Every row gives one point. The window is the flat piece filled in between its corners: a triangle in 3 columns, a solid with four corners in 4, and so on. A path goes straight from each point to the next, and from the last back to the first. After which points does the path pass through the window?
In the rows, zero is written as 128.

Window:
[[ 80 121  99 143]
 [102  94 155 155]
 [116 124  79 103]
 [149 222 121  87]]
Path:
(1): [ 91 181 123  99]
(2): [135 174 115  76]
(3): [158 169  83 137]
(4): [152 168 105 133]
(5): [107 141 133  85]
(6): [ 70 121 112 118]
(7): [107 127  94 162]
(8): [154 151  92 136]
Through the window after points: 6, 8

Window, 8 rows:
[[ 95 141  68 131 136 165 193 190]
 [170 137 227 112 151 112 162  91]
 [145 173 202  88 116 133  80  87]
 [ 72  66  79 154 125 143 132 157]
 [158 121  58 100 101 148 122 120]
 [ 74  84  90  95 105 111 175 180]
 [123 156 175 126 166  56 118 107]
 [119 143  74 136  50 153 147 102]]
Path:
(1): [155 157 149 142 106  99 127 152]
(2): [134 146 170 136 131  78 122 134]
(3): [117 126 156  89 188 102 136  99]
(4): [ 82  98  64  85 126 154 146  91]
(5): [129 106  90 139 109 135 126 154]
(6): [130 117  94 134 105 124 122 147]
(7): [ 87  98  79  97 153 166 164 110]
(8): [116 137  83 105  92 149 154  90]
(9): [147 129  80 155  54 139 116 154]
(10): [130 124 142 128 125 115 122 164]
(11): [ 99 129 132 112 155 131 160 113]
(12): [102 145 132  87 148 111 162  87]
Through the window after points: 4, 6, 8

Window (9 x 9):
[[ 62 137 117 129 128 106 109 146 115]
 [166 123 142 149  52 124 143 176 149]
 [113 174 181 164 161 189 139  70  74]
 [155  95  62 160 136  99 177 194 160]
 [147  82  85 135  58 140 133 137 137]
 [104 159 187  83 203 146 115  86  64]
 [164 104 108 166  88 168 103 190 125]
 [122 113 142 150 147 109  94 112 144]
 [130 199 102 100  86 103  51 100 115]]
Path:
(1): [155 124 128 140 104 107 129 132  55]
(2): [ 98 150 113 137 115 164 123 163 187]
(3): [117 136 147 112 187 186 141 127 168]
(4): [139 143 125 186 103 118 141 121  62]
(5): [139  98 116 140  95  95 112 138  84]
(6): [118 153 110 104 123 158 100 140 181]
(7): [134 126 126 142 102 187 133 121 161]
(8): [125 113 120 146 115  74 118 119  46]
(9): [144 150 131 134 121  92 112 109  87]
(10): [102 159 103 103 110 140  88 131 178]
(11): [ 97 135 108 126 117 196 118 146 181]
(12): [149 127 116 131  98  89 125 134  58]
(13): [141  98 135 180 121  85 127 148  59]
(14): [ 98 136 142 114 147 180 117 115 188]
(15): [127 145 133 105 130 205 120 174 167]
(16): [153 111 121 160 104 138 107 157 101]
Through the window after points: 3, 7, 15

Window:
[[205 156 147 192 157 224 150 157 183 122  86]
 [123 148 163  64 193 155 105 158 169 135 137]
 [120 106 196 141 149 117 144 134 126 180 176]
 [182 102 185 160 116 147 156 106 209 156 134]
 [114 120 111 100 174 157  78 124 111 110 139]
 [154 133  79 154  87 103 101 158 179 169  91]
 [106 128 117 111 196  51 124 141 166  97 176]
 [104 127 137 167  88 141  84 157 201 178 144]
 [168 134 125 115 135 191 174 161 160  66  94]
 [ 96 178 158 101 134 131 114 104 139 125 127]
 [144 119 102 138 130 156 186 124 196 158 130]]
Path:
(1): [111 112 128 136 177 143 108 126 145 126 113]
(2): [ 84 124 159 151 143 127 106 144 187 144  85]
(3): [158 137 110 129 120 117 118 147 165 148 224]
(4): [188 156 114 111 109 138 117 133 156 156 182]
(5): [117 128 154 147 140 136 135 145 182 143 109]
(6): [110 113 167 103 175 131 125 142 171 138  89]
(7): [134 154 137  98 158 148 110 150 170 136 160]
(8): [158 150 134  98 117 162 100 150 135 134 179]
Through the window after points: 2, 6, 8

Window, 14 rows:
[[165 195  54 123  86  96 131  76 145 140  58 177 135 147]
 [146 124 184 156 155 168 121  99 135 146  85 156 143 142]
 [ 69  97 101  80 154 132 124 223 114 178 170 101  98 106]
 [116 184  88 127 141  93 100 129 107 132 140 119 177  69]
 [172 117 133  93 171 160 125 129 145 106 192 193  97 130]
 [136 106 124 162  73 127 119  74 140 142 127 168 182 175]
 [132 116  99 174 111 167  84 103 165  79  95 150 132 151]
 [188 154 144 127  93 163  79 121 141 141 143 129 118 139]
 [108 115  92 124 202 181 137 234  66 163 208  96 117 160]
 [164 150 113 176  88 111 149 157 139 114 120 174 123 113]
 [149 170  76 131 118  94 106 161 186 149  90 145 209 131]
 [148  65  83 128 198 127 131 191 109 165 178  54 119 100]
 [128 112  96 111 184  77  71 215  72 163 155 130 120 128]
 [190 107 135  94 100 187 122 120 101  91 104 185 149 127]]
Path:
(1): [161 139 107 144 120 149 102 114 134 144 128 161 146 116]
(2): [184 127  85 154  91 183  77 130 146 170 123 183 135  75]
(3): [130 117 117 144 141 133 121 133 134  97 118 127 133 155]
(4): [139 116 119 127 140 116 127 151 108 128 136 116 136 136]
(5): [176 103  66 152 150 172  99 164 156 173 163 143 120  93]
(6): [171 102  83 139 138 172  90 145 128 162 166 174 113 116]
(7): [135 154 156  87 168 115 145 141 129  87 158 134 130 143]
(8): [125 107 117 103 160 122 129 173 116 127 156  90 139 145]
(9): [135  97  79 139 150 154 107 173 129 188 151 141  95  73]
(10): [153 116 102 159 133 163  83 152 107 185 155 193 120  92]
(11): [147 126 120  98 133 124 136 130 128  92 129 129 148 166]
(12): [162 137 135 113 108 111 139 143 123  97 102 123 133 192]
Through the window after points: 2, 4, 6, 8, 10

Window (14 x 14):
[[122  73 109 124 117  79 134 168 135 129 126 175 140 101]
 [103  56 158 135  93 202 193 138  74 147 117 140  68 118]
 [130 149  95 191 113 166  77  81 141 118 140 190 155 126]
 [115 105 149 124 108 122 105 105 120 155 169 151  57 182]
 [121 109  51 125 199  97 150 154 167 232 142  82 130 135]
 [ 99 146 126 171 135 140  98  87 109  87 111 135 105 119]
 [ 77 148 144 103 140 175 109  81  75 110 128 150 175 156]
 [134 124 159 134 206 146 113 205 204  77 111 155 136  49]
 [133  43 154 124 140 134 181 133 149 134 156 165  65  37]
 [107 139 173 139  89 144 102  67 135 114  79 209 132 116]
 [231 113 124 155 180 173  79  90 148 132 120  83  69 104]
 [135 127 132  90 123 160 121 166 159  98 136 107  81  65]
 [148 140 121 136 138  80 139 133 166 168 179  70 132 167]
 [108  58 158 142 156 176  71  87 173 130  92 113 147  90]]
Path:
(1): [134 107 127 127 148 143 130 113 175  83 107 141  90 139]
(2): [124 131 146 162 151 151 103 146 106 151 144 124 136  68]
(3): [181 143 163 144 116 172  82 147 111 190 155 112 135  98]
(4): [108  75 102 128 157 103 164 105 167  90 112 135  86 135]
(5): [122 109 131 112 144 142 193 123 174  75 123 161  92 178]
(6): [120  95 147 146 135 164  99 150 107 167 129 121 113  61]
(7): [132 104 127 139 140 112 112 133 138 181 146 126 106 125]
(8): [105 112  86 107 179 145 176 125 173 122 143 115 105 140]
(9): [124  60 114  98 167 120 157 106 182  84 118 172 108 140]
(10): [132 123 149 143 128 148 102 151 121 152 129 112 112  85]
(11): [130 134 141 144 149 131  92 112 128 132 133 142 119  95]
(12): [129 114 106 139 151 131 121 116 165 109 118 124 118 125]
Through the window after points: 1, 3, 5, 7

Window:
[[163 101 158 213 150 122  83 144 206  87  90 112 100 146]
 [ 89 127 163 161 175 249  95 167 133 102  55 128 128  75]
 [147 151 136  91 134 125 108  51 130 161 132 115 144 116]
 [122 145 129 152 162 112 138 111 164 153 143 109 179 160]
 [113  98 134  85 105  81 115  96 136 119 156 139 184 132]
 [146  94  67 126 160  85 137 110 137  98 132 122 128 132]
 [123 119 128 115 130 139 108  81  99 198 119 185 159 149]
 [120 101 105 116 154 116  80 104 148 141 196 121 133 145]
 [109 154 169 200 153 143 126 179 197  94 103 138  57 108]
 [163 134  80 117 108 139 116 107 159 100 167 148 163 148]
 [160  83 135 115 126 130 156 102 132 122 169 114 130 166]
 [152 168 173 104 173 168  85 171  84 170 113 146 168  88]
 [123 139 179 101 225 225  98 177 171 102  65 175 127  94]
 [123 112 104  93 110 136 109 134 157 158 101 106 127 161]]
Path:
(1): [ 97 146 143 138 160 151  95 152 118  88 108 145 117 155]
(2): [150  87 130 147 140 155 125 138 188 164 113 129 142  91]
(3): [149  98 135 125 124 145 127 111 159 163 143 143 142  87]
(4): [128 126 132 118 172 132 114 127 124  79 116 124 129 209]
(5): [124 156 146 113 152 155 101 131 131 106 130 132 132 158]
(6): [136  84 127 137 119 138 123 106 167 169 130 130 152  92]
(7): [143 126 137 138 160 159 107 143 162 148 111 134 123 110]
(8): [125 165 171 145 166 168 107 154  97  87 107 140 131 154]
Through the window after points: 3

Window:
[[147 184 107 167  63 145  63 106 146 124  84 155  90  85]
 [114 140 131  89 116  98  91 167 175 132 192 126  76 137]
 [ 62 157 165 156 204 138 121 160 121 128 175  97  65  91]
 [ 72  57  94 108 137 133 108 139 114 124 233 152 175 114]
 [ 84 110 156 140 157 106 193 106 163 116 107 128 135 120]
 [139 127  70  95  80 177  75 151  99  90 136  99  71 166]
 [193 138  69 151 228 178 113 159 140 170 106 108  83 175]
 [120 174 184 133 169  72  96 115 105  78 166 117 152 134]
 [113 122 115  85 103 184  85 145 132 192 100 159 143 175]
 [137 101 133 118 115 130 148 121 101 136  82 161  73  52]
 [167 165 140 181  95 158 125  91 153 167 173  92 142 122]
 [155  69 156 121 105 117  72 145 180 144 141  89  94 151]
 [179 144  58 107 169 194  85 175 135 117 158 125 193 113]
 [124 186 109 174 100 189 114 182  78  63 171 150 124 164]]
Path:
(1): [ 87 152  78 132 115  99 139 183 104 146 106  95 127 117]
(2): [122 163 135 146  90 113 117 175 119 186 114 111 138  99]
(3): [143 127 114 119 125 175  99 115 138 131 148 130 122 151]
(4): [134 106 146 141 167 175  71 107 156  90 150 163 130 131]
(5): [117 134  99 110 117 124 113 165 112 128 144 120 124 127]
(6): [128 144  99 139 125 135 101 163 119 144 129 107 141 156]
(7): [153 132 118 122 153 211 106 134 135 118 158 170  97 132]
(8): [172 138 105 128 198 215 107 131 159 131 168 157 108 132]
(9): [143 150  92 153 117  90  92 159 112 148  78  83 109 145]
(10): [137 153  77 133 138 118 148 181 119 176 141  98 150 133]
(11): [139 103 135 109 161 185  80 122 134 113 141 143  97 157]
(12): [134 128 154 116 154 193 105 121 150 114 142 161 112 139]
(13): [149 134  79 150  90 103 116 143 113 141 133  99 121 123]
(14): [ 78 137 110 154 145 116  99 183  96 137 146  82 112 126]
(15): [130 116 166  96 160 159 122  99 180 115 214 173  98 103]
(16): [162 104 146 140 151 182  96  94 140 113 151 146 106 130]
Through the window after points: 2, 6, 8, 14

Window:
[[142 128  46 132  84 101  66 108 119 146 103 148 114 152]
 [124  95 181 127  76 122  95 150 108 101 179 186 100 149]
 [146 160 137 125 199 173 116 134  95 153 147  73 133 161]
 [116 144 115 139 199 139 107  63 133 111 158  88 168 155]
 [125  56 140 112  92 150 119 134  82 160 174 138 122 111]
 [100 154 178 147 118 133 190 110 123  67 108 133 152 148]
 [127 148 122 150 188 130 121 115 124 108 154  35 111 119]
 [120 118  97 158 191 130 131 138  70 132 188  71 137 170]
 [100 132 171 101 110 121 206  98 172  86 148 176  95 170]
 [104 141  94 151  88 108 102 146 149 164 158 165 144 115]
 [ 74 146  50 121  79 136  50 125  84 150 144 159 102 114]
 [ 77 128 228 125 157  82 195 107 135  85  91 181 103 149]
 [115 189 126 136  79  73 109  86  68 156 141 145 110 116]
 [124  76 135 175  62 160 106 122 104 151 163 216  68 128]]
Path:
(1): [ 78 160 162 129 143 138  98 106 158 168 134  95 113 225]
(2): [ 96 123 123 152 101 125 117  99 119 149 155 116 102 173]
(3): [155 134  97  99 145 117  80 137  85 116 135 175 134  76]
(4): [149 185 114  86 139 143 130 111  96  85 163 156 128  95]
(5): [ 50  78 130 176  87 111 123 121 138 169 129 131  94 200]
(6): [ 80 138 143 155  93 140 133  99 121 162 146 145  88 181]
(7): [171 117 100 114 144  75 104 133  94  72 110 155 153  81]
(8): [124 130 105 124 146 132 119 111 103 112 148 128 124 131]
(9): [102 146 147 166 121 125 143 121 131 152 133 108 122 162]
(10): [104 135 135 153 115 136 118 110 129 138 137 122 116 150]
(11): [143 140 101 129 160 105 115 116  90  91 162 160 107 128]
(12): [192 119 117 149 160 112 121  95 103 148 138 201 106 103]
(13): [ 38 152 127 134  94 134 115 128 142 102 150  81 131 181]
(14): [ 99 106 139 150 104 136 119  99  98 150 140 109 113 151]
(15): [153 176 104 136 196 118 129 133 144  73 181 174 130 114]
(16): [134 104 145 140 165  99 179  92  88  50 136 178 144  65]
Through the window after points: 4, 6, 14, 16

Window, 14 rows:
[[145  50 149 170 200 137 154  95 203 111 185 152  86 144]
 [ 88 103 125 160 207 137 168  92 128 114 159 148 128 188]
 [ 94 167  97  81 105 121 130 132 124 118 162 118 126  95]
 [137  96 116 176 168 103 205 121 153  79 153 174 119 130]
 [ 67 132 142 118  78 121 145 123 129 135  85  92 160 126]
 [123 125 148  77 105 143 134 147  88  92 101 109 138 156]
 [151 156 152 199 156 144  90 164 171 124 172 169 143 117]
 [110 118 125 172 186 120 152  96 144  66 117  95  79 153]
 [131 162 161  96 134  73 142 134 104 142 139  93 157 101]
 [114 173 166 111  77 140 170  88  87 122 139 104 123 121]
 [ 98 100 122 122 149 153 156  94  66 128  77 113 111 103]
 [125  66 131 199 214 159 176 112 164  63 200 114 142 126]
 [145 206 115  72 107 140 201 152 135 167 125  79 144 109]
 [170 172 118 125  93 126  64  92 142 123 118 135 201 120]]
Path:
(1): [154  78 129 189 144 104 155 166 155 158 188 129 121 128]
(2): [147 121 134 165  41 125 139 125  65 122 137  74 141 163]
(3): [ 90 163 148  76 192 129 158 122 173 118 115 142 136  94]
(4): [104 125 173 122 156 138 140  90 163 106 123 133 133 118]
(5): [137 118 101 146 137 131 143 142 110 130 163 107 123 134]
(6): [136 125 101 147 124 115 160 123 130 158 163 133 143 129]
(7): [ 90 152 173 130 176 144 148 111 152  76 112 109 124 120]
(8): [100 120 153  93 187 161 146  43 161  66 118 133 105 133]
Through the window after points: 2, 8

Window:
[[ 94  72 188 134 118 138 190 152 100  39 143 113 116  69]
 [147 182 106 132 145 127 134  98 113 118 110 126  42 164]
 [142 110 114 142 107  85 151  63 121 137 138 104  74 103]
 [ 54 151 158 188 104  88 146 101  77 122 154 143  65 180]
 [138 106 181 104  28 129 123 139  83  95 120 106 142  76]
 [ 71 160 135 150 171 113 151 159  75 118 152 158  62 106]
 [112  88 177 135 108  81 120 102 194 138 109 174 137 117]
 [ 40  88 127  80 118 124  78 160  97 109  57  71  92 166]
 [129 127 138 163 120 178 145 128 153 186 146 124  99 148]
 [152 106 114 115 110 100 203  69  92 116  70 100 108 137]
 [170  91 151 134 140  99 160 109 115 153 186 100 114 144]
 [138 168  53  89 131 107 153 155 169  87 133 108 117  79]
 [108 131 190 145 169 121 136 140  57  78  86  44 121  98]
 [144 123 136 156 191 204 123 107  94 118 124 103 149 129]]
Path:
(1): [167 103 135 137  90 102 112 171  94  82 105 138  66 128]
(2): [ 57 131 178 126 145 142 169  48 107 160 140  79 145 126]
(3): [113 137 154 113 124 137 171  97 103 138 150  89 105  94]
(4): [110 128 108 173 176 109 105 184  95  84 115 177  91 147]
(5): [138 111 119 161 137 103 147 161  85 108  76 148 112 108]
(6): [ 97 130 162  99 112 133 145  90 139 115 141  90 103 144]
(7): [ 80 158 133  99 160 114 138 115 129 132 130 143  93 111]
(8): [158 120 120 164 110 127 155 128 101 104 117 105  89 138]
(9): [126 100 142 150 102 125 142 138 102 124 123 109  96 132]
(10): [124 143 158 118 107 156 135 111 134 148 145 119 127 111]
(11): [100 158 117  72  95 149 177  57  94 151  95  95 107 153]
(12): [154  82 151 217 167 101 137 183 131 100 148 144  87 100]
(13): [150  98 107 195 131  78 106 142 105  65 126  96  92 143]
(14): [101 134 160 105 130 153 154 114 122 151 140 118 107 110]
(15): [117 130 194 122 144 114 142  86 105 122 145 108 112 103]
(16): [162 107  37 184 113 148 179 163 120 116 103 138 103 141]
Through the window after points: 3, 7, 9, 11
